Each row of a before or after table is a point. One or more steps were done to the points. Then noise was added and the rows were shuffled. The steps act on columns, c1 being the first. What was done? A step turns or swaps two columns, mirrors them in a line or flattens them onto one, adds a multiple of one to another, or multiplies or shifts one. Angles are multiples of 10 degrees, from the lower column toward the higher: turns from -170 to 170, lines from 10 to 170 but not 90. Use the fewest steps. Two steps may share a column if one is a turn and the other turns, adds or multiplies; they go together, in the order done. Otherwise the lowest column goes first.

Before (12 x 2):
[[ 14  16]
 [ -6   0]
 [ -1  19]
 [ -8  10]
 [-23  13]
 [-34   0]
 [ 17  23]
 [-19  -3]
 [  7   5]
 [  3   7]
 [-32  31]
 [ 12  38]]
After (12 x 2):
[[-27  -6]
 [  5  16]
 [ 20  96]
 [-55   0]
 [ -1  48]
 [-37  31]
 [ 25  39]
 [ 11  13]
 [ 28  56]
 [-11  -1]
 [-53  80]
 [-13  23]]
Steps: multiply c1 by 1.6; multiply c2 by 2.5

Before (12 x 4):
[[ 17  67 -29  -6]
 [ 10  38   3  16]
 [-68 -43 -61 -48]
 [-49   1 -26  35]
 [ 18 -58  -9  16]
 [ 15  54  50  -2]
 [ -4 -38 -49 -57]
 [ 37  35 -10  -1]
 [  6  49 -34 -24]
 [ 38  37  23  38]
 [-39 -30  26  -7]
 [  0  -1 -73 -43]]
After (12 x 4):
[[-17 -38 -66  56]
 [-37  36 -15 -13]
 [-23  37  32 -51]
 [ 48 -45 -80  66]
 [ 36 -30  33  19]
 [-12 -58 -10 -22]
 [-17  67 -39  -1]
 [-15   0 -95  38]
 [-15  58  65  -4]
 [ 56  -1 -34 -16]
 [ -4  39   3 -18]
 [-16  48 -43  17]]
Steps: turn c1 and c4 by -160 degrees; multiply c3 by 1.3

Before:
[[-45  -9 -20 -38  74 -13]
 [ 28   1  21  41   9  14]
 [ 21 -14  33  40  78  -6]
 [ -9  28 -65 -14  17  42]
 [ 38  59 -62 -21  31  25]
 [ 79   9 -71  54  45   1]
 [ 15  58   1  70 -46  16]
 [  7  57 -50 -13 -43  43]
 [ 71   5 -33 -57 -41 -39]
 [ 19  25  13  24  -9 -27]]
After:
[[ 58 -10 -22   0  74 -13]
 [ 17  30 -63  -8  19  46]
 [-44   2  23  12  10  16]
 [  1  56 -49 -15 -40  44]
 [-91   7 -74  -9  42   0]
 [-19  55 -64 -44  30  26]
 [-60  60   1  45 -48  17]
 [-40 -14  32  16  74  -8]
 [-31  26  17   9 -12 -27]
 [-14   3 -27 -88 -42 -39]]
Steps: mirror c1 and c4 in the line at 110 degrees

Before (13 x 9):
[[ -7   7  12  -8  76  36 -39 -71  36]
 [-49   4  23  66  53  57 -36  56   1]
 [-57 -19 -39 -42  63  84  38 -31  56]
 [ -3  13 -51   1  30  81   1 -20  95]
 [-30 -55  24  75   1 -28 -17  73 -58]
 [ -6  -1 -65 -48  59  43  10 -27  66]
 [-32  23  -2 -51 -46 -56 -35 -48  20]
 [-28  40 -20 -48 -39   1  -1  -2  31]
 [ 17 -73  19 -16  23   0  14  24  28]
 [-34  13  13 -10 -14  65  -1 -34  50]
 [-49 -13  55  49  38 -35   2  72  39]
 [  7  20  32 -69 -29 -38  -4  42  -9]
 [-18  21  26  74  16   1  31  18 -25]]
After:
[[ 57 -21   5  -8 -15  66  -3 -34  -9]
 [ 48 -40 -42  21  38 -33  -1  71 -65]
 [ 71  39  39 -54  26  81  -4 -26 -29]
 [ 88  49   1   1  63  81  38 -26  23]
 [ 28 -10  -1 -19  78  33 -39 -70 -10]
 [ 13 -25 -12  50  51  56 -32  56 -61]
 [ 56  -4  47  -4 -36   2  -1   3  27]
 [ 47 -10  22   2 -49 -55 -39 -50  36]
 [-26 -25   8  42  14  -1  32  19 -56]
 [  4 -42   1 -12 -34 -37   5  41  71]
 [  9  20 -75 -33  19   3  14  23   7]
 [ 61  57  29 -49  61  47   6 -28  18]
 [-42   5 -60  81  -3 -32 -19  78 -45]]
Steps: turn c4 and c9 by -110 degrees; turn c1 and c4 by -130 degrees; turn c2 and c3 by 120 degrees

Before:
[[  6  -2   3   6  16  12 -36 -22 -14   8  -9]
 [ 25   4  24  16 -16  -1   1  -3   8   2 -26]
 [-19 -32   3  18  23  18  21  -1  25 -12  -6]
 [  1   7  19  20  -3 -12   2 -17 -22  13  -9]
 [-10 -39   0 -15  17  13  14  27  16 -18  -1]
 [-11 -23 -20   3  17   2  12  25  38 -11  10]
 [  1 -11  17  13  -2   1   4 -21   5  35 -21]
 [ 11 -10   4  10  -6  -4 -10 -36  -4  -3  -7]
 [-26 -12  11  15  15   8  -5   9  19  -7 -11]
 [ 17 -23  13  34  13   1 -23  19  -5   2   2]
 [ 14   0  -8  17   2  10  -1  -8 -15   6 -24]
 [-10 -33 -28  -4 -24  12 -13  -5  -2 -13 -13]
 [ 14 -15  16  28  27 -23 -18   9  -2   3 -27]]
After:
[[ -7 -12  16  15  15  30  -6   9  48 -26 -11]
 [  3 -16  49  28  27  22 -19  10  -5  14 -27]
 [  6   0 -23  17   2 -12  -1  -8 -38  14 -24]
 [  2   3  48  16 -15  55   2  -3  19  25 -26]
 [-12 -32  -8  18  23  19  21   0  63 -19  -6]
 [ -3 -10  11  10  -6   7 -10 -36 -10  11  -8]
 [-18 -38 -10 -14  17   8  14  27  39 -11  -1]
 [ 12   7  46  20  -3  36   1 -17 -56   1  -9]
 [ 35 -11  32  14  -2  40   4 -21  12   1 -21]
 [  7  -2  -3   6  16  15 -36 -22 -35   6  -9]
 [-13 -32 -63  -4 -24 -57 -13  -5  -5  -9 -13]
 [  2 -23  24  34  14  31 -23  19 -12  17   3]
 [-11 -23 -40   3  17 -45  12  25  95 -11  10]]
Steps: swap c1 and c10; multiply c3 by 3; turn c3 and c6 by 50 degrees; multiply c9 by 2.5

Before, 9 rows:
[[  6 -10 -21  24  39 -12  38  44   7  19   4  26 -13  -8]
 [ -4  41   0  10  47 -10   1  15  -6   5 -35  52  41   1]
 [  6  -4  14 -17  33  21  11  37  19 -27 -35   1  42  11]
 [ 24 -35 -19 -38 -52   7  29  19   9   0 -18  72  20  -7]
 [  9 -46  -3  20  15 -20 -31 -12  -2  20  -2 -11   6   0]
 [ 66 -12  -4 -25  38 -56  -2 -34  54  39   6  17   9  11]
 [  4  -4 -47 -38  -2   7 -27  10  -9  58   2   1   6  32]
 [-38  10   9 -18  -7   4 -35 -23  -4  21  13   0  65  46]
 [ 19   9  -6  22 -20   1 -21 -17   4  32  20  11  10  -5]]
After (9 x 14):
[[ 26 -35 -21 -13 -50   8  74  19  12   1 -15  80  23  20]
 [ 68 -13  -6 -18  40 -55  -7 -34  88  39   7  22  10  -9]
 [ -5  42   0  27  44 -10   3  16 -12   4 -38  46  40 -24]
 [  2  -2 -47 -37  15   6 -66  12 -13  57   4  12   7  30]
 [  5  -4  15 -13  35  23  26  36  29 -26 -34   4  42  -6]
 [ 17   8  -5  22 -18  -1 -52 -14   8  32  20   4   9   4]
 [-39   8  10 -14  18   2 -88 -24  -5  19  13   6  64  45]
 [  3 -10 -22  32  32 -12  93  47  12  23   4  16 -15 -27]
 [  7 -44  -2  13  13 -18 -77 -12  -4  21   0 -16   7  -7]]
Steps: turn c4 and c12 by -20 degrees; turn c5 and c14 by -30 degrees; multiply c7 by 2.5; multiply c9 by 1.6

Before:
[[ -2 -26  30  28 -22  24 -17   4 -49 -15  21 -42 -14  44 -37 -18  21  28]
 [-22  -3  -9  28  35  21  59  23   7 -46  11  -1  50 -24  15  49  58   5]
 [ -8  44 -56 -27  27  12 -18  56 -34 -23  47 -31  45 -54 -18 -15  24  13]
 [-13   9  34  53 -22 -30  -1 -43  10 -34  20 -40   2  15 -24 -36  44 -35]
 [ 15  21  32  38 -19 -49  13   6 -18  30 -32  40   3 -47  22 -23 -26  29]
 [ 13   2 -16  36 -13  13  61 -17  -7 -37 -15  -1 -20 -42  39  13  37  12]
 [-52  -4 -13   1  -7   1   4  58  -1 -18  30  22  20   0  54  -5  39 -54]
 [-33  27 -67 -16 -13 -35 -35  -3  31  45 -41  13  25 -34 -21 -12   3  21]
 [-29  11  13   5  38 -16 -31  49  26 -28 -31 -39  30 -27  48 -24  -7  -9]
 [ 25  41 -43   8  53  48  56 -15  30  28  -8   0   8  33 -12 -13 -22  40]]
After:
[[-35  27 -66 -16  28 -37  42  -3 -41  43 -40  13  -7 -35 -22 -11   3  20]
 [ -3 -25  29  27  -9  24   8   7  83 -15  23 -42  26  42 -34 -17  23  30]
 [-29   9  13   7 -23 -19  42  48 -54 -29 -30 -37 -16 -28  49 -23  -6  -9]
 [ -8  44 -58 -26 -44  13  37  57  43 -23  48 -31 -40 -54 -18 -13  24  14]
 [-51  -5 -12   0   8   3   7  56   2 -18  31  22 -28  -2  52  -6  40 -55]
 [ 25  42 -44   8 -33  51 -44 -12 -64  25  -5  -2 -45  33 -10 -13 -25  40]
 [-23  -2  -9  28 -32  24 -27  23 -23 -44  11   0 -94 -24  14  50  59   5]
 [-14   9  34  51  27 -30   2 -45  -8 -31  21 -39   0  11 -25 -35  44 -35]
 [ 12  24  34  37  10 -50 -10   4  32  30 -32  38 -12 -45  25 -26 -29  28]
 [ 14   1 -17  38   9  14 -63 -17  15 -38 -15  -1 -16 -42  39  12  37  12]]
Steps: multiply c9 by 1.6; turn c5 and c9 by -160 degrees; turn c7 and c13 by -150 degrees; multiply c13 by 1.3

Before:
[[-26  18  29   7  -3  20  -9 -35 -15 -25   5 -29  40 -22 -27 -17  39  36
   41   4  26  41   9  66]
 [ 39 -42  33 -58 -28  -9 -20 -46  20  -5  21  58  29  30  23 -12  17 -26
    7  -6  33  -4 -14 -95]
 [ -2  -7  57   8   3  -4   0   9  46  48 -12  13 -11  21  41 -30 -39 -32
  -12 -20  35 -55 -24  23]
 [  0  -7 -34  28  15   0 -12 -13 -14 -21 -25  -2 -33 -25  23   9  39  30
    9 -12  35  29 -15  54]
 [-52  29  13  16  31  28   1 -66  -1 -24 -44 -18  29 -58 -12  20  26  17
   32   3 -14  40 -13  35]
 [ 22  -8 -22  55  31   0 -30 -12   6 -26  28 -18  11 -40  49  22  51 -28
   28   9  11  55  14  27]
 [ 35   4  34 -48  58 -33   9  16  35  39 -13  55  -2  42  53 -61 -34 -15
    5  15  22 -53  -1  -5]
 [ 17  -6  -7  38  34   9   0 -39 -16  -8 -38 -11   7 -19 -46  33  27  -5
   22   5  18  37  46  61]
 [ 14 -11  24  19  26 -15   0 -11  -7  33   4  28 -33  33  40 -51 -12 -13
    4 -38 -17   1  17   8]
 [ 26   1  12 -33  -6 -23  37  -4  -6  53 -25   0 -19  18  26 -64 -24 -46
   15  21  -2 -50  -9  14]
 [  3  42  12 -53 -32  19 -13  -8  14  21  14  48  22  32  23  16  40  -6
   -5  36   6 -20  36 -74]]
After:
[[-52  29   6  17 -33  29  -2 -68  -2 -24 -56 -18  29 -57 -10   1  28  17
   31   3 -15  41 -12  33]
 [-25  19  21   7 -14  20  -9 -35 -14 -25   6 -28  40 -22  23   1  40  36
   41   4  26  41   9  66]
 [  0  -8 -41  28   4   0 -11 -14 -14 -20 -33  -3 -33 -25 -27   0  39  31
    8 -12  35  30 -15  54]
 [ -2  -6  72   9  24  -3   1   8  47  49 -16  12 -10  21 -33   1 -38 -33
  -12 -20  34 -55 -23  23]
 [ 36   4  46 -49 -10 -33   9  15  35  39 -17  57  -1  42 -78   0 -35 -15
    4  15  23 -54  -1  -5]
 [ 38 -41  31 -56  36  -9 -19 -47  20  -6  25  57  29  29   0  -1  17 -26
    8  -6  34  -2 -15 -95]
 [ 26   0  30 -33  22 -23  39  -4  -7  51 -33   0 -19  18 -17   0 -24 -46
   15  23  -1 -49  -9  14]
 [  2  43  19 -54  39  19 -15  -8  13  20  19  48  21  31   2   1  40  -4
   -4  38   7 -19  35 -73]
 [ 23  -8 -30  55   6   0 -29 -12   5 -26  37 -18  12 -39 -57   0  51 -28
   29   8  11  55  14  26]
 [ 17  -7  -9  39 -54   9   1 -39 -17  -9 -50 -13   7 -17  13   0  27  -5
   22   5  17  38  45  61]
 [ 14 -11  35  18   8 -15   1 -12  -8  32   6  29 -33  33 -48   1 -13 -12
    4 -37 -15   1  19   8]]
Steps: add 0.3 times c10 to c3; turn c5 and c15 by -140 degrees; multiply c11 by 1.3; multiply c16 by 0

Before:
[[ 40   9 -17 -18  -1  11 -30 -82  -9  34 -84 -18 -17  82  37  26 -65  18
  -20  36 -67 -19  21  -7 -45 -44  61  18  21  -5  -9 -24]
 [-40 -34  25   4   6  29  13  12  -7  42  49  25 -45  -4   8   4  14 -23
    2 -18   2  -9 -22  -8   7  52  59  25  -1 -37  -8  26]
 [  3 -14 -19   6  -5   9   4 -11   2  31  70  -3 -45 -20  14 -31  59  -5
  -36 -12  34  -5  22  10  12  66   1  21  11 -15   1  -1]
 [ 35  30  87  -1  37  -9 -71 -38 -12 -46  28 -30   0  -9 -65  50  37 -61
   34  -8  28 -37 -18  24  39  11 -14 -45 -27 -18 -62  -5]
 [-39  11  32  17  37  15  19 -22  53  41  33 -11 -16 -31  14 -18  35 -28
  -33  -9   8 -16 -39   3 -32  52  21  -3   7   9 -20 -15]
 [ 19  24  65 -25   1  23 -29  24 -33 -38  43  -2  27 -12 -14  11   4 -24
   33   1  31 -21  -7  53  76  25 -22 -75 -32  25 -35 -36]
 [-44 -18  18   2 -23  16  16  28  18  -9  50  18   5 -25 -10 -39  17   4
  -18  -1   2  22  19 -13 -30  27  -8  24  -1 -38  -5  -4]
 [-20  -8  -9 -23 -33   0 -17 -91 -62 -14 -80 -70  24  78  27  22 -36   1
   -7  36 -56   3  -2  11  22 -29  31  49  -4  14 -14   8]
 [ 29   8  30  -3  -2   9 -45 -42 -41 -39  44 -15  41  17 -31  16   4 -12
    8  68 -19 -26 -28  50  33   8   9 -44 -41  -4 -90 -28]
 [  4   0  41  10  25  22  11 -32  20   7  51  41  -9  -3  30 -29  16 -63
  -32   7  12 -13 -17  11  -9  44  11   8  60 -34   7   9]
 [  5   0  -3 -26 -23  22 -16 -45 -41   2 -32  -9 -52  76  17 -19 -21  -6
  -27  13 -55 -11 -11  45   5 -95  31  45   4  25 -22 -13]
 [ 23   3  10 -25  35   4  -1  37  37  26  73 -12  -6 -20  17 -35   8 -52
    4 -13  27 -25 -39   0  -4  34  11  32   8 -26 -17  21]
 [ 64  25  70 -47   2  25 -34 -40 -32  -5   8  34  36 -28 -10   8   7  -6
   -4 -16  -3 -58 -37  49  26 -16 -21 -20 -40  -1 -59  10]]
After, 13 rows:
[[-20 -49 -14 -23 -74  -4 -15  63 -60 -15 -78 -69  24  77 -14  19 -53  23
    5  36 -17   6  -1  11  22 -26 -12  46  -8  20 -18  13]
 [-46 -12  20   3  36  20  15  12  14  -9  50  17   7 -25   3 -39   1 -14
  -19   2  20  22  21 -13 -30  30 -16  24  -2 -42  -2   0]
 [-39   9  33  18 -34  18  15 -28  54  41  31 -13 -12 -32  19 -18  14  26
  -44 -10  -8 -18 -38   2 -34  57  34  -2   7  14 -20 -15]
 [ 22  39  66 -26  22  22 -27 -10 -35 -35  46  -4  28  -8  29  12 -19  -1
   16   0  -7 -22  -6  54  79  25 -15 -73 -35  28 -37 -37]
 [-42 -14  25   2   9  30  15  -9  -6  44  50  23 -47  -1  14   5  -5  20
  -10 -18  34  -9 -19  -6   8  53  71  30   2 -45 -10  28]
 [ 31  -9  29  -4 -38   9 -49  18 -41 -34  45 -18  42  21  25  19 -20 -20
   -8  68 -14 -25 -30  51  32   9   2 -43 -41   2 -90 -27]
 [  4 -46  -8 -28 -31  20 -14  36 -38   4 -32 -10 -53  72   0 -19 -40  17
  -25  14 -26 -10 -11  43   7 -96   2  47   3  33 -29 -14]
 [  3  21 -18  10  -8  10   6   9   3  29  71  -3 -48 -16  -1 -31  39  17
  -33 -14  30  -5  22   8  12  63  -5  20  11 -25  -3  -3]
 [ 22  24  10 -25  25   4   3 -45  39  28  72 -15  -3 -21  32 -36 -10  40
  -22 -12  10 -23 -40  -1  -6  36  43  32  11 -33 -18  21]
 [  3  12  39   9 -41  23  14 -11  21   7  52  43 -11  -3  42 -28  -4  62
  -60   4  10 -13 -21  13  -9  41  22   4  61 -35   6   9]
 [ 38  39  90  -2 -48 -10 -70 -20 -11 -44  27 -31   2 -10  87  48  15 -26
  -27 -10  -7 -35 -21  20  39  10   2 -45 -22 -14 -65  -7]
 [ 65  10  75 -47 -40  25 -31  11 -31  -5   8  33  36 -29   9   8 -11  -4
  -13 -14 -21 -55 -34  51  26 -14 -29 -20 -43   6 -56  11]
 [ 37 -53 -15 -16 -74  16 -32  29 -10  36 -84 -20 -16  80 -33  23 -85  24
    2  36 -41 -18  22  -7 -47 -45  43  17  21  10 -10 -29]]
Steps: turn c2 and c21 by -60 degrees; add -0.3 times c21 to c30; turn c5 and c8 by -110 degrees; add -0.7 times c8 to c27; turn c15 and c18 by 120 degrees; add -0.7 times c15 to c19; shift c17 by -20
